Each row is a point. Examples show where two turns around zero, p and q, send a point. Where does a point land after both, in the order given? Backwards means that the second turn is done in reverse. Each puzzle has new turns, and all numbers are rounded.

Turn p:
[0.07 0.44] -> [ 0.42 -0.14]
[-0.19 -0.42] -> [-0.38  0.26]
[ 0.13 -0.03] -> [-0.05 -0.12]
Turn q:
[0.21 0.00] -> [-0.15  0.15]
[ 0.47 -0.15] -> [-0.23  0.44]
[-0.36 -0.04] -> [ 0.28 -0.23]
[-0.33  0.20] -> [ 0.09 -0.37]
Where do these land?
p, then q backwards: [-0.16 -0.40] -> [0.42 0.10]
p, then q: [-0.21  0.18] -> [-0.28  0.03]
q, then p backwards: [-0.02  0.12] -> [ 0.11 -0.05]
q, then p backwards: [-0.14 -0.21] -> [-0.09  0.24]
p, then q: [0.53 0.32] -> [0.25 0.57]

Turn p:
[-0.37 -0.06  0.06] -> [ 0.14 -0.19  0.30]
[-0.05 -0.15  0.38] -> [-0.17  0.14  0.34]
[ 0.24  0.01 -0.62] -> [ 0.35  0.05 -0.57]
[0.18 0.20 0.18] -> [-0.31  0.00 -0.07]
Turn q:
[-0.44  0.27 -0.07] -> [-0.05  0.28 -0.44]
[-0.04 -0.46 -0.04] -> [-0.21  0.18  0.37]
[-0.08 -0.23  0.11] -> [0.00 0.18 0.19]
[0.54 0.02 0.17] -> [ 0.26 -0.43  0.26]
[ 0.02  0.40 -0.18] -> [-0.02 -0.21 -0.38]
Where do these land?
q, then p: [ 0.04 -0.12  0.19] -> [-0.22  0.07  0.00]
q, then p backwards: [ 0.46  0.35 -0.12] -> [-0.33  0.42 -0.26]
p, then q: [-0.44 -0.62 -0.04] -> [ 0.62 -0.39  0.22]
q, then p: [ 0.01  0.22 -0.09] -> [ 0.21  0.05 -0.09]
p, then q: [-0.06  0.18  0.05] -> [-0.08  0.15  0.09]

Turn p:
[ 0.21 -0.56  0.31  0.01  0.12  0.65] -> [-0.73  0.13  0.16  0.31  0.11  0.46]
[-0.06  0.00 -0.04 -0.13 -0.53  0.40] -> [-0.25  0.20  0.29  0.30  0.13 -0.41]
[ 0.09  0.32 -0.21 -0.29  0.23 -0.02] -> [ 0.06  0.29 -0.24 -0.29 -0.21 -0.12]
[ 0.06 -0.01 -0.31  0.01 -0.31 -0.28] -> [ 0.12 -0.17 -0.07 -0.14  0.28 -0.36]
[ 0.22  0.15  0.16  0.57  0.10 -0.22] -> [ 0.47 -0.03 -0.06  0.09  0.31  0.39]
[-0.34  0.24 -0.21  0.04  0.23 -0.24] -> [ 0.34 -0.08  0.10 -0.36 -0.26 -0.04]
[-0.17 -0.14  0.29 -0.22  0.16 -0.30] -> [-0.01 -0.35 -0.20  0.08 -0.35  0.08]
Turn q:
[ 0.03  0.15  0.18 -0.18  0.07 -0.16] -> [ 0.18 -0.22  0.11  0.09 -0.04  0.14]
[ 0.48  0.25 -0.22  0.14  0.19  0.16] -> [ 0.26  0.37 -0.15  0.43  0.01 -0.07]
[ 0.33 -0.20  0.18 -0.27 -0.07  0.20] -> [0.09 0.24 0.39 0.02 0.23 0.19]
[-0.29 -0.01  0.36  0.06 -0.71 -0.09] -> [-0.24 -0.20  0.52 -0.36 -0.42 -0.23]
[-0.18 -0.24 -0.07  0.21  0.27 -0.21] -> [-0.27 -0.23 -0.27  0.05  0.23 -0.07]
[-0.10  0.02 -0.89  0.09  0.24 -0.11] -> [-0.25  0.27 -0.81  0.12 -0.15  0.22]
[-0.26  0.03  0.45 -0.06  0.01  0.21] -> [ 0.23 -0.23  0.22 -0.34  0.14 -0.17]
Where do these land?
q, then p: [-0.39 -0.05  0.03 -0.30 -0.28  0.08] -> [-0.37  0.06 -0.08  0.18 -0.25 -0.30]
p, then q backwards: [-0.25  0.12 -0.01 -0.31 -0.26  0.39] -> [ 0.24 -0.01  0.02  0.38 -0.44  0.03]
q, then p: [-0.08 -0.06  0.15  0.51  0.28 -0.23] -> [ 0.11 -0.51  0.04 -0.33  0.10  0.18]
p, then q backwards: [-0.15  0.35 -0.26 -0.51 -0.19 -0.06] -> [-0.17  0.27 -0.05  0.51 -0.25  0.30]
p, then q backwards: [0.23 0.18 0.14 0.49 0.35 0.11] -> [ 0.24 -0.02 -0.16 -0.58  0.18  0.16]
p, then q: [ 0.36 -0.03  0.43  0.22  0.14 -0.07] -> [ 0.07  0.44 -0.29 -0.01  0.14 -0.30]
p, then q backwards: [ 0.04 -0.33  0.02  0.10  0.41 -0.06] -> [-0.26 -0.17 -0.11 -0.37  0.00 -0.22]
p, then q: [ 0.24 -0.17 -0.51 -0.21 -0.46 -0.17] -> [-0.17 -0.49 -0.36  0.18  0.13  0.43]

Turn p:
[-0.42  0.36  0.29  0.03 -0.22  0.34  0.04  0.39] -> [ 0.36  0.11 -0.15  0.09  0.64 -0.05 -0.30  0.18]
[-0.06  0.16  0.19  0.54  0.26  0.16 -0.08  0.39] -> [ 0.05 -0.22 -0.39  0.11  0.21 -0.24  0.03  0.54]
[-0.28 -0.38 -0.24 -0.08  0.16 -0.52 -0.15 -0.09] -> [-0.43  0.12  0.24  0.20 -0.31  0.44 -0.01  0.18]
[ 0.47 -0.33  0.11  0.27 -0.25 -0.33  0.11 -0.21] -> [-0.50 -0.18 -0.03  0.21 -0.19 -0.31  0.20 -0.39]
[ 0.11  0.04 -0.58 -0.24 -0.16  0.29  0.09 -0.28] -> [ 0.29  0.25  0.27 -0.26 -0.44 -0.17 -0.22 -0.22]
[-0.18  0.11  0.22 -0.32 -0.19  0.32 -0.07  0.22] -> [ 0.39  0.24  0.02  0.06  0.40  0.08  0.02 -0.08]
[-0.36  0.15  0.39  0.35  0.18  0.25  0.33 -0.05] -> [ 0.14 -0.28 -0.58  0.06  0.22  0.11 -0.36  0.07]
[ 0.44  0.19 -0.22 -0.38 -0.19 -0.37 -0.20 -0.28] -> [-0.17 -0.09  0.64 -0.31 -0.11 -0.05  0.24 -0.31]
[ 0.16 -0.13 -0.22 -0.19  0.05  0.21 -0.21 -0.40] -> [ 0.29 -0.06  0.22 -0.01 -0.43  0.05  0.12 -0.20]
[ 0.12 -0.17  0.08  0.01  0.36 -0.36  0.13  0.32] -> [-0.43  0.09 -0.23 -0.13  0.03  0.15  0.31  0.23]
Turn q:
[ 0.15  0.12 -0.25 -0.68  0.30  0.44  0.30  0.15] -> [-0.34 -0.15 -0.58 -0.18  0.38 -0.17 -0.34  0.41]
[ 0.43  0.39 -0.09 -0.39  0.34  0.18  0.43  0.22] -> [-0.30 -0.02 -0.54 -0.22  0.36 -0.29 -0.46 -0.14]
[-0.09 -0.23 -0.04  0.22 -0.11 -0.03 -0.45 -0.01] -> [ 0.00 -0.09  0.26 -0.04 -0.25  0.11  0.41  0.05]
[-0.19 -0.02  0.03  0.11 -0.34 -0.06 -0.27 -0.24] -> [ 0.06 -0.04  0.43  0.24 -0.02  0.05  0.22  0.07]
[ 0.12 -0.05 -0.17 -0.06  0.04  0.51  0.50  0.39] -> [-0.01 -0.15 -0.62 -0.14  0.42  0.32 -0.10 -0.02]
[-0.17 -0.26 -0.31  0.07 -0.14 -0.39  0.08  0.01] -> [ 0.19 -0.09  0.33 -0.19 -0.18  0.31 -0.22  0.09]
[ 0.08 -0.25  0.37  0.15 -0.12 -0.25 -0.08 -0.44] -> [ 0.38 -0.09  0.21  0.35 -0.35 -0.23  0.05 -0.10]
[-0.12 -0.30  0.25  0.28 -0.09 -0.33 -0.40  0.19] -> [-0.01  0.08  0.22  0.07 -0.59  0.23  0.28 -0.15]
[ 0.35  0.28 -0.33 -0.03 -0.03  0.25  0.11  0.18] -> [-0.24 -0.23 -0.15 -0.27  0.42 -0.04 -0.04 -0.19]
[-0.39  0.03  0.35  0.21 -0.38 -0.31 -0.28  0.00] -> [-0.02  0.28  0.46  0.42 -0.27  0.24  0.17 -0.10]
[-0.17  0.29  0.19  0.13  0.51 -0.02  0.06 -0.45] -> [ 0.30  0.51 -0.01 -0.04  0.07 -0.52  0.03  0.07]
Where do these land?
p, then q backwards: [-0.34 -0.30 -0.42 -0.13  0.11  0.38  0.11  0.34] -> [-0.57 -0.08  0.29 -0.02  0.43 -0.16  0.24 -0.01]
q, then p: [-0.01  0.27 -0.49 -0.38  0.29  0.07 -0.03  0.28] -> [ 0.20  0.34  0.21 -0.09  0.15  0.54  0.02  0.33]
q, then p: [ 0.23  0.28  0.35  0.10 -0.32  0.19  0.37 -0.26] -> [-0.21 -0.53 -0.12  0.02 -0.47 -0.07  0.05  0.18]
p, then q: [ 0.38 -0.03  0.41  0.28  0.07  0.02 -0.25 -0.01] -> [ 0.50 -0.09 -0.10 -0.20 -0.17  0.24 -0.27 -0.02]
p, then q: [-0.24  0.21 -0.09 -0.18 -0.32  0.04 -0.15  0.02] -> [-0.12  0.14 -0.13  0.10 -0.19 -0.32  0.19 -0.18]
q, then p: [-0.19  0.09 -0.01  0.35  0.07 -0.23 -0.11 -0.36] -> [-0.13 -0.28 -0.06 -0.21  0.31 -0.08  0.20 -0.28]
p, then q backwards: [ 0.34 -0.53 -0.41 -0.43  0.01 -0.03  0.05 -0.06] -> [-0.19  0.05  0.34  0.40  0.25 -0.34 -0.44  0.25]
q, then p: [-0.44  0.13  0.37  0.05  0.48 -0.12  0.00 -0.32] -> [-0.24 -0.23  0.27 -0.42  0.43 -0.37 -0.05  0.13]
p, then q: [ 0.27 -0.13  0.30  0.35 -0.39 -0.31  0.01  0.37] -> [ 0.38  0.58  0.18 -0.29 -0.19  0.14 -0.17  0.04]
